Rows are points. Each copy is the shape, with its points in the same order, stretched, turned, moved and blurred by noise. Some copies are also mirrored. Which?
(in the rows, 128 means zero)

Shape (7 x 2):
[[151 131]
 [ 31  82]
 [153  90]
 [150 149]
 [135 167]
 [149  97]
 [161  84]]
Copy 1 (7 x 2):
[[106  93]
 [189 185]
 [147  87]
 [100 105]
 [ 88 128]
 [151  89]
 [147  71]]
Copy 1 is: mirrored
Copy 2, 7 rows:
[[179 158]
 [ 53 221]
 [181 199]
 [171 127]
 [156 122]
 [178 192]
 [197 206]]
Copy 2 is: mirrored
Copy 3 (7 x 2):
[[140 133]
 [ 66 234]
 [163 164]
 [131 118]
 [104 111]
 [158 168]
 [171 169]]
Copy 3 is: mirrored
Copy 4:
[[138 133]
 [ 14 107]
 [131  94]
 [136 154]
 [130 171]
 [128 100]
 [136  85]]
Copy 4 is: only turned

Shape (9 x 3):
[[ 40  77  53]
 [102 141 143]
 [ 91 109  74]
 [171 214 148]
 [138 101 142]
 [129 174 142]
 [160 136 111]
 [ 78 109 130]
 [128 102  95]]
Copy 1 (9 x 3):
[[ 39 113  20]
 [111 148 133]
 [108 121  50]
 [214 192 163]
 [133  81 138]
 [158 166 144]
 [170 110 118]
 [ 74 128 109]
 [138  93  93]]
Copy 1 is: only turned
Copy 2, 9 rows:
[[  7 121  75]
 [107 156 134]
 [ 65 128  76]
 [194 194 117]
 [126 106 136]
 [146 169 124]
 [153 133  99]
 [ 67 133 133]
 [103 101  89]]
Copy 2 is: only turned

Shape (7 x 4):
[[168 151 209 136]
 [ 30 128 104  90]
 [163  97 180 127]
 [161 145 106 177]
 [149 132  64 109]
 [135 164  89 116]
 [134 113 217 156]]
Copy 1, 7 rows:
[[176 136 194 165]
 [ 28 123 152 102]
 [181 103 165 131]
 [121 129  87 175]
 [114 162  89 106]
 [106 165 103 130]
 [168  91 188 174]]
Copy 1 is: only turned
Copy 2 (7 x 4):
[[208 177 201 167]
 [ 33 169 174  66]
 [154 166 170 202]
 [178 103 123 136]
 [125 156  76 106]
 [152 157 115  86]
 [164 149 229 191]]
Copy 2 is: mirrored

Shape (10 x 6):
[[ 76 149  85  87  73 149]
 [189 108 149 124  96 143]
 [138  98 132 149 144 126]
 [143 118 129 181 110 129]
 [163 126 131 159 126 121]
 [ 68 137  79  46 122 181]
 [117 190 137  84 144 128]
 [143  83 202 189 108 116]
 [ 67 172  92  96 115 219]
 [103 137 128 152 138 138]]
Copy 1, 10 rows:
[[144 111 160 105 133  61]
 [158 127  94 114  87 161]
 [134 109 124 135 149 168]
 [148  87 103 163 132 160]
 [145 120  99 154 135 154]
 [146 143 201  76 150  74]
 [107 199 151 125 124  92]
 [110  69  98 161  91 198]
 [173 142 223 120 117  86]
 [128 113 141 157 148 138]]
Copy 1 is: mirrored
Copy 2:
[[125 183  95 114  24 151]
 [185 124 149 153 124 103]
 [119 103 150 118 145 124]
 [117 115 162 121 110  88]
 [128 129 146 118 137  95]
 [152 156  65  80  48 186]
 [146 202 129  62 119 142]
 [139  89 249 153 145 101]
 [168 151  99  44  13 142]
 [113 131 153  83 109 120]]
Copy 2 is: mirrored

Shape, 14 rows:
[[162 190  52 151  76  83  60  99]
 [126 113 164 150 114 196  90 197]
 [171  95 168 160 114 149 140  99]
 [ 60 167 112  88  90 193 114 180]
 [171 104 113 139 159 127 146 100]
 [138 170 105 133 166  76  60  82]
 [ 74 199 124  96 157 176 163 201]
 [121 117  66 157 200 157  69 128]
 [ 66 163 126 115 141  77 108 149]
 [ 90 145  36 111  69  88  74 158]
 [111 104 131 109 112 153 179  78]
 [ 76 160 167 143 125 150 166 182]
 [152  78 155  88  71  89 115 104]
 [189 199 162 129 183 120 100 170]]
Copy 1:
[[119 164 144 224  89  80  61  86]
 [158  97 124 139  50 183  73 201]
 [174  95 126 121  83 110 147 140]
 [101 139  88 162  45 238  82 142]
 [185 111 115 158 150 114 165 135]
 [116 137 156 135 160  93  78  94]
 [ 91 209  51 124  69 218  94 151]
 [178 120 128 162 177 156  57 147]
 [ 67 131  84 120 120 138  85 116]
 [ 71 115  88 243 107 135  67 104]
 [162  92  85 145 103 160 182  89]
 [114 150  48  96  40 169 101 166]
 [ 89  61 139 171 101  97 179 139]
 [127 213 147 104  99 120  95 190]]
Copy 1 is: mirrored
Copy 2, 14 rows:
[[109 187  67 131  71  26 155 139]
 [100 140 202 189 113 177  93 136]
 [175 109 189 129 117 123 123  78]
 [ 70 128 109 158  64 195 143 173]
 [171 115 138 100 179  92 151 108]
 [101 199  87 119 159  60 148  77]
 [105 180  94 130 122 210 164 192]
 [106 132 104 185 218  86 155 139]
 [ 97 175  43 114 126 141 117 105]
 [ 70 129  38 132  83  79 116 193]
 [178  66 114 112 113 153 161 102]
 [153 163 115 139  91 206 108 131]
 [128  94 139  77  95  90  89  82]
 [ 96 249 152 110 156 117 130 115]]
Copy 2 is: mirrored
Copy 3 (14 x 8):
[[104 189  83 229  70  62 117 110]
 [160 124 211 156 138 125  59 155]
 [146  88 150 168 154 103 133  60]
 [107 213 184 101 135 145  78 163]
 [155  97  91 155 151 107 134 103]
 [201 168  74 177  73  99 118  96]
 [161 193 183  68 152 112 110 216]
 [188 151  65 193 149 153  63 152]
 [188 186 149 130  80 144 143 155]
 [ 82 202 115 180  58 156 104 167]
 [115 133 121 113 164 137 158  58]
 [165 163 212 117 153 124 141 169]
 [110  98 141 130  68 132 147  53]
 [214 127 152 131 103  32 105 167]]
Copy 3 is: mirrored
